Each row of a before or after table is a point. The points were changed in one or more steps. Then noise was added and the rows were shuffled. The steps act on how far a point lies along the listed directions, d1 being the first. What was done? A step turns or swaps two directions, mirrors them in a line or flattens them onto one, adds a multiple of one to another, or multiplies one. Angles are multiples of 10 degrees, from the lower direction toward the higher: turns from -170 to 170, lines from 10 to 170 but not 90. Use the fewest steps. Two steps may share a direction if one is a turn and the other turns, adds or multiplies; they go together, in the order done. Otherwise the lowest direction goes first.
In the rows, 128 means zero.

Directions:
(1): [126  83]
(2): [173 126]
Before:
[[ 99 106]
 [147 157]
 [143 104]
 [165 161]
 [ 73 159]
 [100 152]
 [ 92 156]
 [120 110]
 [ 61  59]
 [107 141]
 [101 157]
 [139 162]
 [142 130]]
After (13 x 2):
[[ 74  95]
 [133  94]
 [ 89 119]
 [155 127]
 [133 143]
 [109 119]
 [154  40]
 [106 154]
 [112 162]
 [ 85 109]
 [116 179]
 [ 90 116]
 [137 109]]
Steps: turn d1 and d2 by 60 degrees

Directions:
(1): [124 186  96 114 155 125  82 102]
(2): [167 103 139 144 153 192 103 108]
Before:
[[ 98 150 116 132 106 109 122 160]
 [ 83 160 118 117 125  73 138 131]
 [170  54 172 159 120 188 154 140]
 [165  66 168 126 130 165 133 126]
 [170  48 168 137 109 185 148 105]
 [109 166  95  95 117  85 137 104]
 [156  75 162 154 124 174 165 138]
 [108 133  99 112 124  99 149 139]
 [106 167 120 121 127  67 135 128]
 [119 179 109 132 152 129 113 122]
 [183  40 167 150 135 189 131 162]
 [150 106 127 160 144 189 116 123]
 [ 96 183 115 113 137  79 123 121]]
After, 13 rows:
[[158 148 119 143 167 181  91  96]
 [169 161 114 134 176 191  62  88]
 [122 100 135 116  92  99 189 127]
 [158 150 110 112 156 177  66  61]
 [100 151 121 130 125  97 159 151]
 [129  94 157 141 108  96 169 146]
 [128  90 122 129 122 132 162 146]
 [113 109 141 146 100 137 140 163]
 [172 154 103 120 189 180  43 112]
 [106 110 154 131 106  87 176 153]
 [122 176  91 135 153 141  90 113]
 [156 145 121 107 165 157  72  93]
 [112  83 159 140 111 114 173 145]]
Steps: turn d1 and d2 by -90 degrees

Directions:
(1): [108 135 129 196 123 120  83 157 110 182 171  99 134 147]
(2): [ 99 131 112 105 131 146 170  96 106 140 213 131  96 102]
(3): [148 105  84 111  86  44 133 123 118 121 135  98 102 153]
Before:
[[ 91 125 145 190 160 168 102 118 111 177 215 126 126 102]
 [133 127 135 157 101  67  92 146 118 154 122 114 118 184]
 [142 128 155 159 127 124 106 137 137 118  71 133 139 142]
 [168  96  91 144  90  18  97 119 124 126 125  89 117 188]
 [140 139 123 132 104 117 107 158 137 124  77 117 129 145]
 [157  91 106 132  61  17 108 143 131 127 116  85 103 150]
 [155 136 116  87 116 114 161  99 147 111 138 142 126 114]
 [133 105  91 115  89  46 119 128 119 132 139  93 113 145]
 [126 140 149  87 132 146 164 123 155  89  70 165 136 119]
 [134 127 142  82 141 158 133 114 135 101  92 155 135 107]
 [136 102 113 138 107  76 110 146 119 149 155  95 103 164]
 [120 122 152 178 157 177  99 146 142 164 127 139 155 142]
 [113 128 124 148 139 132 114 105 114 143 148 129 113 120]
 [106 173 182 177 175 217 100 117 123 149 140 138 157 104]]
After, 14 rows:
[[110 150 178 195 139 142  72 163 123 173 122 133 145 167]
 [112 156 147 134 135 183 124 146 135 133 114 138 133 117]
 [173 133 123  76 117 109 154 106 165  92  88 150 141 119]
 [111 101  92 207 108  60  79 131  94 190 229  77 104 145]
 [143 130 192 185 129 146  64 179 162 136  51 131 175 126]
 [135 118 157 185 134 124  69 176 137 162 110 107 144 165]
 [ 99 147 107 145 122 120 140  84  83 165 246  93  92 116]
 [122 121 114 160 125 103 100 115 114 145 139 115 114 134]
 [137 117 124  43 132 147 167  91 129  86 114 160 114  96]
 [101 115 118 172 138 151 124 123 113 184 216 119 116 139]
 [123 134 134  41 132 151 208  94 150  73  97 176 111  98]
 [148 136 180 201 161 152  51 156 156 142  63 132 187 164]
 [138 129 153 159 130 116  72 165 146 133  60 119 170 141]
 [109 140 162 149 148 176 135 115 124 132 137 148 125 110]]
Steps: multiply d1 by 1.6; turn d2 and d3 by 100 degrees

Directions:
(1): [121 146 162 196 116 154  82 134 133 164 184 143 133 106 117 135 115 116
 162  40 136 127 149 146]
(2): [108 128 166 158 171 148 125 118  83 128 107 173 117 153 190 129 178 145
 109 118  76 177 145  87]
(3): [160 127 170 183 152 155 139 123 158  65  92  74 138  69 130 128 128 150
 114 121 146 155  76 124]
Before:
[[130 110  92  73  82 104 152 145 131 153  93 137 135 165 104 115 111 135
  123 170 110 111 121 159]
 [140 127 156 167 148 129 113 135 162 125 115 126 126 121 126 151 121 128
  124 118 136 140 112 109]
 [110 136 144 182 146 131  93 128 107 122 119 140 126 133 183 129 147 133
  125  81  96 149 129  99]
 [130 139 150 144 148 134 153 127 113  64  81 117 160 135 166 122 175 154
   85 147  97 150  88  95]
 [115 130 118  97 147 114 157 137  90 142 103 164 112 160 154 116 164 139
  140 162 116 132 144  88]
 [117  95 114  68 130 114 176 135  92 104  65 129 102 169 181 128 144 147
   80 188 105 146 119 104]
 [146 103 113  96 160 123 193 120 131  34  39  78 125 137 165 123 166 177
  100 194 103 170  67 104]
 [ 98 143  78  58 117  90 133 135  86 208 174 212 120 206 140 153 138 115
  157 157 107 116 199 123]
 [165 141  85 109  65 107 106 155 178 165 198 104 143  91  32 142  66  89
  162  97 184  45 118 195]
 [161 113 139 115 163 121 157 117 154  70  75  79 150  98 130 131 128 152
   94 201 132 159  86 105]
 [149 133  67  32  92  61 178 135 166 133 158  81 145 132  60 148  80  94
  121 204 168  71 100 161]
 [125 143 114 130 128 136 131 122 141 128 126 131 113 120 128 146 159 141
  120 109 137 147 129 110]
 [184 118  95  89  93 120 176 121 183  46  99  48 142  86  54 109  70 107
  126 202 198 117  65 165]]
After:
[[124 142 111 123 128 133 134 123 138 126 125 134 113 124 129 146 161 140
  117 115 137 146 131 110]
 [109 127 182 200 111 165  95 145 108 159 161 145 113 119 160 142 121 127
  137  30 124 147 146 136]
 [124 143 159 170 145 144 126 142 109 146 134 152 121 118 141 123 150 136
  163  91 133 138 136 103]
 [113 125 121 138 153 115 122 124 104 101  85 131 121 147 190 124 156 140
  103 134  91 150 119  89]
 [148 143 112 138  64 135 108 131 159 143 196 120 138 110  47 120  62  74
  177  92 188 101 138 184]
 [144 157 114 124  80  96 121 143 177 172 224  94 151  97  45 158  64  80
  162  94 180  72 120 184]
 [174 124  50  42  78  82 154 150 173 127 141  87 138 112  42 134  79 100
  127 188 176  46  98 178]
 [126 139 163 178 134 141  84 128 137 160 174 142 148 109 122 143 115 123
  148  83 126 145 150 126]
 [110 141 166 214 124 164  86 134 123 149 179 148 130 130 147 140 143 140
  178  11 105 155 144 140]
 [141 145 129 133 134 125 137 133 137 137 144 139 139 122 126 156 125 135
  151 132 142 138 133 129]
 [111 156 167 184 131 146 109 132 103 119 141 155 160 141 160 127 166 136
  117  73  94 144 128 108]
 [131 121 135 131 147 114 122 134 148 133 107 140 122 146 132 148 128 128
  116 148 124 136 122 105]
 [134 126 135 152  75 137 113 148 148 167 134 131 144 124  91 121  96 132
  151  87 125 115 123 177]]
Steps: multiply d1 by -1; flatten d2 and d3 onto the line at 10 degrees
